Each point is reached from the start by the listed moves, each made once or not at all, plus a little noise. Say if it took an odd or an even number of moves. Then give how often each move was made.

Moves:
(1): [ 15.6 -15.9  19.4   7.7]
(2): [24.5 18.3  8.5 -6.8]
(3): [-3.9 21.3 28.5  4.0]
Start: [  2.0   7.0 -18.0  -3.7]
Points:
[23.6 44.9 19.1 -7.2] => even (0, 1, 1)
[-1.0 30.1 10.4 -2.0] => odd (0, 0, 1)
[  2.7   5.1 -17.8  -4.0] => even (0, 0, 0)

Moves:
(1): [ 14.6  -1.3 -20.9  -4.8  -0.5   1.4  -4.7 -10.4   3.9  14.2  -8.6]
(2): [ -2.1  19.9   3.4 -18.5   0.9  -7.6   2.5  11.8  21.0   8.8  -0.3]
(3): [ 24.6 -19.1  13.5  -4.7   4.1   6.8  -9.3   2.1   6.2   6.4  -0.1]
(4): [  2.9   7.8   5.1  19.9  -3.3  -8.0   7.7   5.1 -11.3  12.2 -11.5]
(5): [ -0.6   1.1   1.5  12.7  13.6 -11.3  -1.0  -0.3   7.3   5.0   8.2]
(6): [ 17.1  12.1  -5.4  18.3  -0.3   4.5  -0.9   4.4   4.8 -21.7  -4.5]
(7): [ -6.9  -3.9  -6.0  -1.4  14.6   1.5  22.2  -2.4  -6.3   3.0 -15.0]
(8): [  2.4   0.5   0.5  -9.3   9.3  -7.8 -20.0  28.1 -13.0  -4.0 -10.5]
(9): [-10.4  -0.8  -1.1   6.7  -8.6  -1.4  -6.3  -2.7  13.8  -5.1 -12.6]
(10): [-5.7  4.6 -1.8  1.7  7.0 17.0 -4.5  6.1 -0.4  9.6 -3.5]
(11): [ -1.3 -10.3  -2.5   0.6  -6.9  -0.2   6.3  12.2   0.1  -2.0  10.2]
Start: [ 1.6  1.9 -8.8  1.4 12.0 -3.4  0.3 -8.7 10.1 -6.6  1.8]
Points:
[-17.0   8.9 -12.9  27.9  20.7   5.1  18.4  -3.2   3.0  12.5 -39.8] => even (0, 0, 0, 1, 0, 0, 1, 0, 1, 1, 0)
[ 23.9   7.5 -15.6 -16.7  37.4  -5.7 -43.0  27.8  50.2  27.1 -25.6] => odd (1, 1, 1, 0, 1, 0, 0, 1, 1, 1, 0)
[ 27.4   1.1 -41.5  27.0  32.3  -6.7  20.4  -5.4  20.2 -10.1  -7.9] => odd (1, 0, 0, 0, 1, 1, 1, 0, 0, 0, 1)
[ -7.0   7.4 -13.2 -28.7  31.4 -19.1  11.2  40.6  11.9   0.8 -13.8] => even (0, 1, 0, 0, 0, 0, 1, 1, 0, 0, 1)
[ 40.1   7.1   3.2   0.8  32.4 -17.4 -22.7  49.4  36.3 -12.7   3.9] => even (0, 1, 1, 0, 1, 1, 0, 1, 0, 0, 1)
[  0.6  40.2 -10.4  39.2  27.2 -25.0  24.4   8.0  40.4  -5.7 -33.7] => even (0, 1, 0, 1, 1, 1, 1, 0, 1, 0, 0)
[ 46.6   7.4 -16.5  42.3  33.9  -5.3 -38.9  24.0  20.5  10.4 -40.2] => even (1, 0, 1, 1, 1, 1, 0, 1, 1, 1, 0)

Moves:
(1): [  7.3  -2.5  13.5   7.3  -3.5  -5.5  -0.7   5.1 -18.9  -0.4  -8.6  -1.4
  19.0  -6.2   4.9  14.0   5.9   3.1  -4.4  10.5  -3.3  -1.3   6.3 -10.3]
(2): [  2.0  16.2  13.6   2.2   5.3  -5.1   0.9  -3.2 -13.6   2.6  14.1   6.7
   8.4   0.4  24.9  -9.3  -3.0 -12.8  -0.9  -8.1 -12.8  -1.2  -9.9   4.9]
(3): [ 16.2  -3.2  -3.7  -0.1   5.8  -7.3   1.9   2.1   3.5 -10.2  -1.6   5.1
   0.5   1.2  14.6   3.6   2.6  -9.3  -6.0 -10.4   1.6   8.4  11.2  -1.4]
(4): [ -0.7   5.3  -5.6  10.3  12.1  -6.2  -2.1  -3.0   2.1  -5.3  -6.9  -0.6
  -3.1  -2.7   3.7  14.2  -9.5  -5.9  -7.4 -10.7  -3.6  -4.3 -14.2  10.9]
(5): [  2.9  -4.7   0.8  15.9   2.7  -2.4   2.0 -14.0   4.8   0.7   4.7   7.7
  -4.9  10.2   7.1 -12.1   5.7  -4.1   0.7  25.3  13.1   6.4  -9.9   9.5]
(6): [-12.5  10.7   8.2  23.4 -19.2   3.4   5.2  -8.4  -7.1   1.2   6.6  -3.6
 -18.3 -15.0  23.2  -4.0 -15.4  -5.8  -3.7  -2.1  -3.1 -12.4  19.5   4.1]
(7): [ -1.6 -17.0  -6.7   4.9  22.2   8.6 -12.1  -9.6 -10.1  16.7   8.2   5.0
  -3.2  -0.2  -6.6  -5.9  11.5  -0.3  11.8   2.2   6.3   5.8  -3.5  -7.7]
(8): [  5.2 -11.9   7.5   9.0   5.1  -2.7  -4.2   1.8  -6.6  14.8   2.3  -6.6
 -15.3   2.3 -15.5 -11.0 -11.1 -12.2  20.8   6.9 -15.1  -3.0   1.4  -4.8]
(9): [-27.1 -23.7  16.3  -2.1  -8.8  -4.9  16.9 -17.9   7.0  -5.1   5.8   2.8
  22.3 -18.7 -16.5   3.5  -4.1 -15.2 -10.9 -14.7 -14.8  -4.8  24.9  15.8]
(10): [  3.0  -3.1   4.9  -4.9  -0.5 -12.2  -9.7  -0.9  -5.3 -13.8  17.9   5.5
  15.2   3.3   0.7   0.5   8.8 -11.9  -3.5  -4.1   8.9  -4.6 -19.0   1.4]
(11): [ 3.2  5.4  8.9 -5.7  8.5 12.4 -8.4  1.5 -1.2 -6.3  3.0 -3.8  4.7  2.7
  0.9  0.9  3.3  8.4 10.5 -4.0  6.5  1.5  4.1  1.2]
(12): [  0.2   1.6  14.1  -4.8  10.5 -19.1   1.6   4.8   0.9   1.3   3.5  -1.5
  -9.7  13.0   2.4   1.1 -16.2  -4.8 -14.1  -7.2   8.5  14.8  -7.7  -0.9]
(13): [ -0.3 -10.5  -0.4  -7.6  -7.0  -3.7 -20.2  11.8  16.0   5.6 -26.2 -15.4
  -9.0   3.7  -4.9 -20.7   3.1  -9.0   0.8 -14.2  -1.3  -6.4   4.9   6.5]
(14): [  1.7   4.9 -16.7   7.4   1.6  18.2 -21.7   2.8  -9.9   4.4  14.3   1.4
  -1.7   8.0   0.1  10.1  -3.4   0.3   5.4  -4.4 -24.8  10.2   4.2  -5.1]
(15): [ -2.9  -6.8   4.2  -6.2 -16.4   0.2  10.9  11.5   3.1   2.7  -9.1  14.3
   2.8  -3.5  -6.3  -4.3   3.5   8.2  -1.4  -3.4  -2.7   1.8   3.9   5.3]
(16): [-10.6   5.5  -0.2  -4.8  -3.7  -9.0 -12.7  -3.2   0.0  -2.6  -0.6  10.2
   0.2  -5.4   2.8   2.7  -1.8  -6.5  10.5  13.0   5.7  -9.4   2.5  -2.5]
(17): [ -8.4  20.1   8.3 -12.0   2.4   1.4 -12.3   2.6  11.4  -8.6   5.0  -0.8
  -8.1 -11.4  14.7   7.3  22.0  21.4   5.8  -8.0 -12.5 -12.1   8.9 -26.8]
(18): [  5.2   1.4   0.6 -13.1  -4.0  -8.9   0.1   1.0   4.1   4.6   3.5 -10.1
   0.7   0.3  -1.8   7.0   3.2  13.0   8.3  -7.7  -2.6  -3.0   4.4  -7.3]
(19): [  0.9 -13.7  -5.9  -6.6   7.0   7.5   3.8  -5.0   6.9  -3.5  13.0  -3.8
   6.7 -13.3  -3.4 -11.5  -8.0   4.9  -0.4 -10.2  -8.2  -1.6   7.5  16.7]
(20): [ 3.6  8.8  4.1 -0.7 -2.5 -8.5  3.5  2.8 -6.8  4.2  7.7 -0.1 -5.0 -5.1
 -3.8 -1.6  4.9 -2.7  0.4  5.4  5.4  4.4  3.1  3.5]
(21): [ 14.3  10.7 -23.1  11.7 -26.2   1.1  -1.7 -17.1  24.8 -28.8  11.7  21.5
  17.4 -10.4 -12.2   6.9  -3.5  -0.5  -5.6  -2.9  -3.9   2.8  -6.5 -13.8]
(22): [ 14.5 -12.5  18.1  -8.9   1.1   6.4   5.5 -14.4  -7.2 -16.2 -12.2  -1.7
  10.0   1.3  -0.5  -2.2   5.0  -2.2  -3.1  -0.8  -5.6   3.0  -8.1  15.7]
(23): [ -0.6  -8.2   1.5   2.8 -16.4   7.1  18.5   7.2   2.3  11.1  -8.8 -10.9
   5.4 -23.1   7.6  14.3  10.2   5.4  -1.9  -1.0  16.3  15.3   4.0 -18.1]
(24): [11.4  7.6 17.1 -3.1 10.9 13.1  4.3 -2.2 -3.8  7.0 11.6  1.8 -6.6  4.5
  5.4  7.1  7.7  4.9 -8.5  2.7 -0.7 -1.9  0.6 -1.2]
Start: [ -7.1 -12.8  12.4 -18.6   6.7  -6.6  14.2  10.8  -4.2  18.2  11.2   3.3
  -0.8  -0.5   4.1   3.1 -10.9  18.3  14.8   6.3 -18.5   1.7   3.5  11.6]
Points:
[ 11.7 -38.7  36.0 -31.9  -7.3 -57.5  17.0 -10.2  33.9   3.8  44.2   2.4
  16.6 -27.8 -11.7 -27.5 -41.0 -30.8   7.8 -56.1 -60.1  12.3  35.0  30.1] => even (0, 1, 1, 0, 0, 0, 0, 1, 1, 0, 0, 1, 1, 0, 0, 0, 0, 1, 1, 1, 1, 0, 0, 0)
[ 48.5  15.0  55.9   8.9  13.1  23.0 -18.5 -17.8 -31.8  -4.5  52.9  31.4
   7.0 -30.7  54.3  36.8   8.0  28.4  37.1 -35.8 -94.9  -3.6  24.7 -24.2] => odd (1, 1, 1, 1, 0, 1, 1, 1, 0, 0, 1, 0, 0, 1, 1, 0, 1, 1, 0, 0, 1, 1, 0, 1)
[ 11.7  21.9  42.4  -7.6  24.1 -40.8 -23.2 -11.9  32.8   5.1  48.5  23.0
 -30.9 -13.2  25.7 -24.0 -20.2  -9.9  17.7  -0.5 -43.9 -10.2 -16.6  16.2] => even (0, 1, 0, 1, 1, 0, 0, 1, 0, 0, 0, 1, 1, 0, 0, 1, 1, 0, 1, 1, 1, 0, 0, 1)
